Every row gives one point. The window is the flat piece filled in between its corners: a triangle in 3 columns, a solid with four corners in 4, and so on. A path goes straight from each point to the next, and from the last back to the first. List the points from which the path goes on through the window.

Window (4 x 4)
[[  5   1 -19 -13]
 [ 18   4  10  17]
 [  2 -18 -51   3]
 [  1  -4  36   7]]
Path:
(1): [ -4  12 -25  43]
(2): [-14  10 -60   9]
(3): [ 13 -20 -39  -6]
(4): [ 10 -22  33  -7]
(5): [-1  5  6 22]
(6): [-14   1 -38  29]
(7): [ 25 -15 -37 -15]
(8): [ 21 -20 -10 -17]
Through the window after points: 8

Window (8 x 8)
[[  1 -17   3  -4  -8 -18  11  -2]
 [  2 -25  -4  -5  13  17 -13   2]
 [-15  -3   4 -16  23  -3 -18  -2]
 [-18  -1   0  -8 -23   5   9  20]
 [  9  26  -4  44  -8  -3  20   0]
 [  7  26 -10  58 -38  -8   3 -32]
 [ -2 -15  33 -14  -3   7  -5  -2]
 [ 10  -8   2 -10  16  -6 -35  23]]
Path:
(1): [-12 -26  22  16  22 -16 -24   8]
(2): [-10  12  -7  60 -24  -9   4 -25]
(3): [ 12  19  -6  31 -28  -3   0 -20]
(4): [  5  29  -9  -5 -16   7  -8   0]
(5): [ -1   3   1  42 -14  -9   3 -20]
(6): [-15 -20  19   2  -8   8 -10  -3]
(7): [ 20  13  12 -17   6  -3   4   2]
(8): [ 9 21 -6 -7  8  6  7  0]
(9): [ -4 -28  14   7  -7  -9 -13   9]
(10): [-16   7  17  45  -3   2   0  11]
(11): [ 7  7 -8  2 -6  2 -2 -1]
(12): [ 13   6 -16 -22 -11   4   3   4]
Through the window after points: 2, 4, 6, 8, 12

Window (11 x 11)
[[ 14 -16   0  15 -15 -46   2 -23 -26  16  -4]
 [-15  -7  15  33   3  -7 -19   2 -22  14   5]
 [-24 -27   1 -44 -23 -37  21 -13 -16 -30 -13]
 [  4  16  27 -38 -24  -6  -1  18 -10   6   4]
 [ -3  60 -11  43  -8  11 -21   3   0  -2 -25]
 [-19 -10 -33  -5  -2  44  24   5 -14   5 -35]
 [-15 -11   5 -14  22   1  11 -29  24  32 -12]
 [-38  29 -35 -21 -52  43  18   9   6  13   2]
 [-19  -5  -8 -12 -16  17  50   7 -10 -14   0]
 [-27 -29 -52 -14   2 -21  38  11  -8  -6 -12]
 [ 23  33  -6  -1  10   8 -35 -19  13 -36   2]]
Path:
(1): [ -3  36 -25   0  22  18  23  -6 -41   7  -3]
(2): [-23   3 -31  -8  10  -5   8  -6 -11   5  -8]
(3): [ -2 -17   9  16 -19   2  20  -8   7  -5 -15]
(4): [-17  -8 -19  18 -25  19 -20  10  51   7  -3]
(5): [ -6  29  -8 -12  -7   6  39  -5 -52   3  -8]
(6): [ -4  27  29   8  48  15  -4 -52 -26  34   1]
(7): [-10  -8 -14 -10 -23 -15   0  10  10   1 -12]
(8): [ 15  16 -20  45 -34  -9  -4  17  35 -21 -11]
(9): [-43  -9  -4 -31  21   9  13 -25 -44  25  -5]
(10): [-37   2 -23 -46   0 -14  -4 -47 -40 -20  16]
(11): [ -8 -13   1  -5 -26  -4  33  21   7  -9 -20]
(12): [ -9 -18 -14  -8 -13   8   6  -7  46  15 -14]
(13): [-16  -1   4  -9  12   1  17 -16  -7  14  -6]
(14): [-20  47 -11 -21  17 -20  22 -16 -20   4  13]
(15): [ -9 -38  -7  14 -33  12 -13   9   1   6 -25]
(16): [-15   3  10  -8 -30   2  -5   1  11   1  -8]
Through the window after points: 10, 12

Window (14 x 14)
[[-36 -14  23 -39   4 -17 -17  -3  -2  -4 -33  60  -9  11]
 [  7  -3  -5 -35  33  -1  11  -6  -7  -9  10   5  20  19]
 [ 17  25  14  20  11  11   6  30  36 -37 -18   3 -27   5]
 [ 34  22 -16   0  -3  29 -26 -16  24   4   2   6  32  20]
 [-10 -17 -17  14 -20  18   6  -1   0  -4   3  -4   4 -10]
 [-15  10  12  -1  -1  13  -8   1 -41  -6 -10  29  24 -27]
 [ -1   4  14   7 -14   3   4 -21  19  -9  -2  -4  12 -11]
 [-10 -18 -10 -17  -9  19 -10 -20  20 -10  37  26  -1 -33]
 [-23   3 -19  -8  27  24 -10 -24   1  -6   5 -19  11   9]
 [-16  18  -7  21  24   8 -16  25   7   9   5  11  13  -6]
 [  9 -10  -4   1  34  14   4  20  -4  -6 -13  -4  14 -30]
 [-23 -20  10 -42 -23  12 -19  18   1  19  -7 -13  -3   2]
 [ -8 -23  28  -8  12   7 -13  -5 -24   0   1  33   4  -7]
 [  6  -2 -12 -11  -2  12  -5  -6   1  19  10   3 -13 -21]]
Path:
(1): [-12 -17 -19   7  -8  -7 -32  -2 -18 -14   3 -24 -18  -8]
(2): [-13  -7 -13  -6  -4  -9 -44 -17 -14  -9   8   5  -5   8]
(3): [ -6   0   6  -5   5  20  14   0   7  -2  -9  11  15 -10]
(4): [-3 26 27 14 32 39 27  3  2  3 13 25 41 -9]
(5): [ -4 -14 -14 -18  -3  -8 -25   3  10 -19 -15  -1 -19   6]
(6): [-21   0 -31  -1   2  -8 -42  11  -6  -7   1  15  12  -8]
(7): [ 1  8 27 -5 17 22 12 -1 16  9 -5 21  5  3]
(8): [-14  -9  14   3  10  19  26   6  15  21 -12  13   9  16]
(9): [  9   4  -8 -17   3   7 -26  -6  -5 -27   2   5   3 -20]
(10): [ 10 -25   2 -10 -11  -8 -27  -9 -11 -27  -6   4  -6 -25]
(11): [-24  -7  14 -28  -1  20  -5  14   0  25  -1   5   6   9]
(12): [ -1  -1  -6  -7  -4  22   0 -11  20   3  10  10  14 -10]
(13): [  2  -7  12 -11  -2 -11 -41 -11 -15 -30   7  15 -10 -10]
(14): [  8 -13  -2 -22 -12 -34 -22  -5  11 -24  -1  27   5 -34]
(15): [-12   7   7   4   4  36   1  -5   8   5   4   2   0  15]
(16): [  3   9  21 -11   3  20  11   8  12   3  -7  40  22  -7]
Through the window after points: 2, 6, 10, 12
